Each row of a before or after table is a point. The points were changed in one or more steps. Then noise was added and the rows were shuffled. The steps act on how far a point lies along the listed directions, d1 being the first. Name the steps. A step turns or swaps two directions, mirrors them in a line or flattens them onto one, adds a multiple of one to another, or multiplies one. Angles are multiples of 10 degrees, from the lower direction toward the higher: turns from -170 to 170, lines from 10 to 170 but not 90. Use the fewest steps. Two steps may share a direction if one is a turn and the other turns, adds or multiplies; they go together, in the order done. Otherwise the lowest direction goes first.

Directions:
(1): [ 40 -33  25]
(2): [35 46  5]
(3): [ 23 -12 -52]
Before:
[[ 26 -62  54]
 [-24 -24  30]
 [-28  -2  21]
 [ 16  15 -33]
 [-17  52  19]
 [ 12  38  26]
 [ 46 -80  60]
 [ 21  32 -70]]
After, 8 rows:
[[-26   5  22]
 [-17   8  31]
 [-30   5  21]
 [ 24   7  38]
 [ 21 -13 -59]
 [ 11   4  34]
 [ 15  -8 -29]
 [ 47   6  35]]
Steps: flatten d1 and d2 onto the line at 40 degrees

Directions:
(1): [-58  26  -5   9 -28  41]
(2): [-18 -22  61 -45  -6   2]
(3): [-14 -30 -28 -24  52  38]
(4): [ 41 -10  28  30  -8  56]
(5): [ -8 -64 -23   9 -43  -5]
Before (8 x 6):
[[ 15  15  27 -15  55  14]
 [ 32   4 -19  23  22  13]
 [-26 -19 -39  19 -18  21]
 [-31  -6 -12 -24  -1   1]
 [  7 -58 -33 -10   0  -3]
 [  3 -58   5 -22 -25 -10]
 [ 12 -37   0  16 -28 -16]
 [ -6  43  28 -47  35 -53]]
After (8 x 6):
[[ 13 -36  -2  17 -29 -16]
 [-33 -14   6 -38  -2   1]
 [ 48  24 -74  65  26  13]
 [  9 -54 -41  -7  -3  -3]
 [-12  -3 -78  50 -13  22]
 [ -8 -76  52 -60 -31 -12]
 [-20  27  77 -82  29 -52]
 [  5   7  54 -36  52  11]]
Steps: multiply d2 by 3

Directions:
(1): [ -8  16  -7  50 -26  57  -6 -45]
(2): [ 14  10   8 -23  57  -3 -35 -58]
Before:
[[ 29  -5 -10 -64  31 -91  -7  46]
 [-19 -22 -33 -32 -53 -21  70  56]
 [ -7 -20  -6  19  22  31 -28 -54]
 [-14  16 -12  31 -32  12 -13  -7]
 [-17 -19 -12  47 -36  62   2  12]
 [-15  18 -16  -3 -18   8   2 -50]
 [ -7   9   8   0  -2  24 -39 -47]
 [  8 -23   5 -40  27 -49  38  35]
 [  7 -27  17 -73  14 -76  16  86]
 [  5 -10  -7  -6   1 -16  -3  25]
 [ 24   0   8 -12  56  12 -45 -45]
 [  0   1   4  74 -44  66  -3 -22]
 [ 13 -17   5 -69  52 -58   1  15]
 [-13  20  -5  56 -14  30  -5 -35]]
After (14 x 8):
[[  9 -13   6 -14  58  23 -45 -44]
 [-11  -9  -9  46 -45  32  52   6]
 [ -2   8 -37  55 -94  15  28  46]
 [-11   5 -10 -44   7 -36   5 -18]
 [-19 -14 -15  27 -67  16  49  55]
 [ -1  13  -5  -9  22 -18 -35 -23]
 [ 31  -6  22 -27  74 -14 -45 -46]
 [ 13 -28   4 -29   5 -31   5  71]
 [ -5 -11  10 -48   5 -36 -24  19]
 [  1  -4 -10  23 -16  14  -2   1]
 [-20  14 -34  22 -33  67  28 -80]
 [ -1 -41  -3 -32  30 -38 -12  22]
 [-22   1  -6  69 -98  68  29  18]
 [  5   8   6 -21  58 -38 -22 -22]]
Steps: turn d1 and d2 by 120 degrees

Directions:
(1): [  7  29   6 -12 -48  -6  47 -57  38 -37 -21]
(2): [-75  42  13   1 -18  30 -14   8  17  -3  53]
(3): [-37  -7  43   6  57  -9 -32 -53  15  -1 -38]
(4): [-13  54  -6  66   3   2  30   7 -41  20 -41]
Before (12 x 11):
[[  6  28 -14   4 -30   9  38   2  13 -17  -1]
 [ 21  17  -9  15 -12  -3  21   4   1   3  -1]
 [ 65 -30 -37  20 -17  -6   5  82 -59  22 -21]
 [ 28 -28  -8   9   5  18   6  41 -21  33  10]
 [ 12  49 -13  22 -68  23  53  18  -3 -21  -1]
 [ 22 -29 -11 -44 -21  -3 -18   7  20  -2  27]
 [ 14 -15  11 -38 -25 -16  13 -38  29  -9  -6]
 [-27  46  -2  22 -18   1  21  -6  -1  -4 -14]
 [-11 -10   8  -9  -2  14  -5 -32  24 -15   8]
 [ 31 -23 -33  23 -17   6  -1  41 -24  20   9]
 [-33  -3   8  -8  20  17 -27   2  13  -1  25]
 [ 58 -19 -14   7   4 -17  13  -2 -16   9 -42]]
After, 12 rows:
[[  33  -91   -3 -122  -23   -4  -56    2   67  -25   79]
 [ -13  -36   12  -41    0   18  -25  -29   41  -21   35]
 [  39  -13  -35   36  -21    2   12   35  -31   19   -8]
 [ -28  -48   20  -80   -8    5  -50   -2   48   -1   73]
 [  -2   41  -10   44   -5    7   18   21  -20   19    1]
 [  -5    5   -9   34   27    8  -21   49  -42   39    1]
 [ -41   94   -7   80  -14    4   46    2  -37   14  -49]
 [  21  -34    7  -44    1   -4   -2  -39   42  -31   -1]
 [  47  -28  -11   10   -1    9   22   27  -19   25  -10]
 [  52    2  -39   59  -12   -4   18   91  -82   36  -39]
 [ -24   49  -14   30  -19   21   27   25   -8    1    8]
 [ -28  100  -15   84  -57   36   59   47  -45    8  -11]]
Steps: swap d1 and d2; multiply d4 by 3

Directions:
(1): [ 10  -6  12 -11 -31  30 -28  39 -13 -48 -55 -57]
(2): [ 17 -13 -30  -8 -30  11  -4 -41  49 -67  -5  46]
(3): [ 44  50 -12  31 -56   4  15  -1  25  51 -33   3]
Before:
[[ 24   9  20  -3 -51  20 -15  44 -27  -7 -56 -72]
 [ -6  -6  14 -19   7   7  16 -10 -11  -3  -7 -16]
 [  8  38  -3  18 -11  -5  22  -2   8  37  13  25]
 [ 42   9 -17  10 -59  13 -30  -9  49 -55 -53  -6]
 [  0  23  -3  -9 -23 -17  17 -23  42  42  20  47]
 [ 21  11 -10  -2 -47   7  -7  16  20 -46 -41 -14]
 [-22  -3   1 -15  26 -17   4 -13  20  17  18  14]
 [ 11  -1  -9 -21   0 -22  31 -35  12 -15  18  55]
 [ 38  35 -34  19 -35 -11  14 -46  28  55  19  71]
 [-19  50   7  10  32 -34  17   5 -19 112  55   4]
 [ 25  -7 -44 -25 -33  -9   7 -20  23 -44  -6  20]
 [  4  23  10  -1  38 -37  67 -26   3 121  58  45]
 [  8   7 -35   5  -7  13  31 -62  56 -15  36  88]
 [ 21  27   6  32  -5  19   5  -4  10  16 -17  -5]]
After, 14 rows:
[[-10   1  20  14  36  12  -4   3 -20   2   4 -22]
 [-32 -34   4 -38  78 -33  46 -47   7  34  85  67]
 [ 20  28   2  -2  -8 -25  42 -10  -8  47   6  28]
 [  5  54   4  33   3  -3  45  -6   1 109  26  24]
 [ -7 -31  24 -30 -15  17 -28  36 -36 -60 -30 -64]
 [  3  17  13   1 -20  -5  -5  50 -17   4 -30 -51]
 [ 12  25  29  24 -13  -1 -26  51 -22  41 -43 -70]
 [-48 -22 -11 -37  66 -24  -4 -34   6 -20  90  49]
 [  2  -7   3 -18  -9   9  19 -20  -1 -14 -12  -2]
 [ 26  31 -17  -2 -28 -18  18  24 -17  50 -17 -27]
 [-26   5  14  -2  37 -10   9  11 -20  14  37  12]
 [-27  14  20 -16  19 -23  14   1   4  62  36  18]
 [ -8   9  -9 -10   7 -15   8 -22  33  17   9  22]
 [-18  12  11   3  43 -25   6   2 -49  93  50  13]]
Steps: turn d2 and d3 by 120 degrees

Directions:
(1): [-11  -6 -56 -37 -32  13  18 -34  65  17  72  25  -7  24   9 -13  23  28]
(2): [-45  72   9   9  22  27   7  18  39  25 -39  26 -37   7 -66 -18  17  11]
(3): [ 25   4   7 -34 -14 -79  -1 -18  33  15   0 -17   2 -76 -46 -35 -23  -6]
(4): [-68 -22 -30  -8  36  -5  18 -17 -42  69   6  28 -10 -31  17  13 -53  -9]
Before:
[[-45  13  -8  23  18  27   8   8 -27  19 -14  27 -10  17   1  14  -9  13]
 [-13 -11 -15 -17  -8   1  16 -22   7  22  29  16  -2 -30   1 -12 -10   3]
 [ 30  15  28  17   7  10  -9  15   9 -25 -29 -24   6   9 -19   9  36  -8]
 [ 22 -22 -12 -18 -15 -19   0 -13  29  -5  23  -8   9 -14   2 -18  -6   1]
 [-17  12 -23   5  14  35  14   9  -1  11   5  18 -10  17   6  -3  -4   2]
 [-57  30 -36 -16   3  52  19 -11  13  30  17  45 -37  36   7  16   2  13]
 [ -8  21 -15 -15  -4  -3  -4  -3  41   7   9  20  -1   8  -6   0  32  15]
 [-37  28  -4  26  28  37   5   8 -27  21 -21  26 -15  23   4   7  -5   0]
 [ 18  50  24  19   4  12  -8  26  13 -25 -35   4 -10  26 -59 -11  27   3]
 [ 39 -14   4 -12 -20 -20  -4   3  25 -37   4  -6  19 -10   1   1  15  -9]
 [ 20  -4   2  10 -20  12  -3  13  26 -23   8  -7   9  29   2   4   8   3]]
After (11 x 18):
[[ -20  -41  -39  -28    3  -24    4  -24  -13   32   36   19   17  -17
    47   20  -14    2]
 [ -31   15   -9   12    7   20    8   11   22   20   -6   18  -12   16
   -19    1   -9    4]
 [  25    3    3  -12  -27    3    3  -12   32  -20   27    0    3  -12
    -6  -22   18    9]
 [ -22   56    7   -4    9    6    8   17   58    1  -32   28  -24   -9
   -61  -14   22    1]
 [ -34  -18   -4    7   42    3    9   -6  -37   43  -17    3    0  -22
     6   26  -21  -18]
 [   4   41    1   -9   -7    0   -1    5   71   -2  -11    8  -15   -1
   -55  -36   22   11]
 [ -43  -94  -48   -7   38  -35   17  -32 -119   67   34   20   27  -42
    69   39  -96  -30]
 [   3  -92  -58  -34  -28    8   11  -44  -62    4   81    6   22   17
   120   46  -38   -5]
 [  12  -72  -23   12    5    1    1  -17  -84    1   33   -4   34    9
    94   32  -35  -14]
 [   9  -64  -15   13  -12   -3   -4   -8  -65  -15   25   -5   30   14
    73   32  -23    0]
 [   9  -41  -32   -3    0   15   12   -4  -30   -2   33    2   18    9
    53    8  -21   -5]]
Steps: multiply d2 by 3; turn d2 and d4 by 140 degrees

Directions:
(1): [ -4 -58 -35  33   0 -17   1  -9 -40 -70  62  -1  -3  10 -12  29 -41   4
  42 -32]
(2): [ 92 -10  71 -38 -22   8 -43  -9 -31   6  21 -14  -8  38  17  -6 -25  14
  10  -1]
(3): [ 23 -34  11  28 -16  32 -15 -13  33 -39  13 -24  24 -57 -39 -13  17  50
 -16  76]
Before, 12 rows:
[[  47  -21    8    3    1   -5  -14   -4  -33  -47   27   -5   19    0
   -29   -1  -36   13   32   23]
 [  10   -5    9   -5   22  -13    3  -15  -16   10   -6  -24    3   15
    16   13   -9   -4  -13  -28]
 [-113   39  -96   39   30  -16   43    0   45   -9  -38   28   26  -41
   -13  -27    7   -8  -23    9]
 [  52  -17   51   -2  -14    9  -41   13  -22  -33   52   -1    2   -1
     4   -2  -26   32    9   12]
 [  51  -31   26    3    0  -10  -22   -7  -41   -1   27   -2    0    0
    -5   -4  -28   23   16  -22]
 [  41   93   66  -70  -21   23  -21    7    9  102  -82  -12   15   22
    39  -28   37  -26  -41   -2]
 [  78   -8   79  -12  -58   60  -40  -22   61    3  -10  -37   15  -60
   -35  -51   39   53  -31  121]
 [  31   -8    8  -15   11    2   -7   10  -26  -27   38  -14  -24   27
    19    0  -14   -5   27   -3]
 [  50   84   97  -51   12    4  -15   16   18   97  -84   -6   -5    9
    37  -45   43  -21  -39   22]
 [  16   13   28  -21   23   28    5    0   -9   17    9   -5  -16    1
   -14   -6   15   18  -32   31]
 [ -58   43   -7   -3   -7    6   -6   16   47   30  -55   10   34  -27
    -3  -13   51  -12  -19   16]
 [   7  -18   -3   13  -11  -31  -28    0  -33  -19   30    9   -4   21
     8   -6  -28    7    8  -16]]
After (12 x 20):
[[  76  -15   74  -10  -55   56  -40  -22   54  -11   -1  -35   12  -60
   -35  -41   36   56  -21  120]
 [-111   65  -79   27   32  -13   43    1   61   16  -56   31   32  -44
    -9  -39   22  -10  -40   21]
 [  11   -9    7    0   23  -11    3  -18  -24   11    0  -29   10   12
    16   18  -17   -9  -11  -25]
 [  34  -17    4  -11    7   -2   -8   12  -29  -37   45  -12  -25   28
    15    2  -15   -3   32   -8]
 [ -57   54    0   -4   -9    8   -8   17   48   36  -70    8   38  -24
    -5  -13   57  -15  -20   23]
 [  50   74   96  -49   10    4  -14   15   13   92  -74   -4   -9   14
    35  -37   34  -17  -30   15]
 [  12   14   26  -19   23   29    6    5   -5   15   14   -5  -21    5
   -18   -9   11   23  -29   27]
 [  39   86   58  -65  -21   22  -24   10    3   94  -73  -13   14   18
    36  -22   34  -33  -32  -11]
 [  49  -24    4    6   -2   -7  -17   -1  -37  -55   32   -7   16   -1
   -29    2  -42   14   38   22]
 [   8  -20   -9   15  -10  -34  -27    0  -34  -23   34    4   -6   19
     2   -4  -30    7    6  -20]
 [  51  -28   47    3  -15    7  -42   11  -32  -45   62   -1    5    6
     0    4  -36   37   17    2]
 [  55  -42   20    3    1   -9  -26  -11  -49  -14   34   -3    1    2
    -9   -4  -33   28   21  -32]]
Steps: add 0.3 times d2 to d1

Directions:
(1): [-31 -84   6   4  12 -42  16  34 -10   3  81  18  17  47  32  27  -2  25
  31 -10   2  30 -26 -25]
(2): [-40  37 -37   0  -1  14  23  -6  -9  15 -14 -76 -55   8  70  39  10  50
   1   5 -25  48   5   9]
Before, 8 rows:
[[  7 -10   8  -7  -3  -7  -3   4  -2  -6   8   8  10  17  -7   5  -5  -5
   -3   5  -2   3  -8  -2]
 [ -2  -4   8   0   8   0   7  -4  -5  -6  18   2   6   7  -8  10  -3   0
   -1 -11  10   6 -10  -9]
 [ 31   6  -2   3   2  11  -5  -1  16  -8  -8  21  12 -15 -34 -31   1 -21
   -2   8   6 -26   1   1]
 [-13   9  -8  -1  11  -1   7  -3  -3  12   1  -9 -13   1  23   3  -3  11
   -3   6  -6   6  -5 -15]
 [ 14 -12   5   2  -8   2  -6  -3   6   2  -4  21  12  -3 -19 -20   3  -7
    1  -2   7 -10  -1  -4]
 [-17 -10 -10  -2   2  -9   8   5  -3   7   9 -12 -12  15  26  15  -3  15
   11   0  -3  12   8   0]
 [ 36 -34  34   3   2 -11  -9  15   4 -20  29  75  56  -6 -74 -38  -1 -58
   -4  -2  29 -49  -4 -15]
 [-10 -10  -7   6   8  -1   5  -4   5   1  13  -8  -2   8  14  12   8  22
    6  -3   1  10 -11  -9]]
After, 8 rows:
[[  39    1    5    5    2    9   -9    1   18  -12   -7   38   22  -17
   -50  -40    0  -30   -3    7   13  -37    0   -2]
 [  21  -18   10    4   -7   -1   -8   -1    8   -1    0   35   18   -4
   -31  -27    0  -15   -1   -3   13  -17   -1   -3]
 [  -3   -5    8    1    7   -2    6   -3   -5   -5   19    2    8    6
    -9    9   -4   -2   -2  -13   12    3  -10   -7]
 [ -12   -7  -13    7    8   -1    9   -4    3    2   12  -14   -7    7
    22   16   10   27    7   -1   -1   16  -12   -9]
 [ -19   13  -14   -2   11   -1   12   -4   -4   15   -1  -18  -19    2
    33    6   -3   16   -2    7  -10   12   -4  -14]
 [   6  -15   11   -6   -1   -6   -6    4    1   -8    9   14   13   17
   -14    4   -6   -8   -1    5   -1    3   -9   -1]
 [  61  -56   53    2    2  -17  -22   18   11  -27   38  119   91  -12
  -115  -62   -7  -89   -2   -5   46  -77   -6  -20]
 [ -23   -6  -15   -3   -1   -6   11    4   -3   10    9  -25  -22   16
    37   21   -2   19   12    2   -6   19    9    1]]
Steps: multiply d2 by 1.6
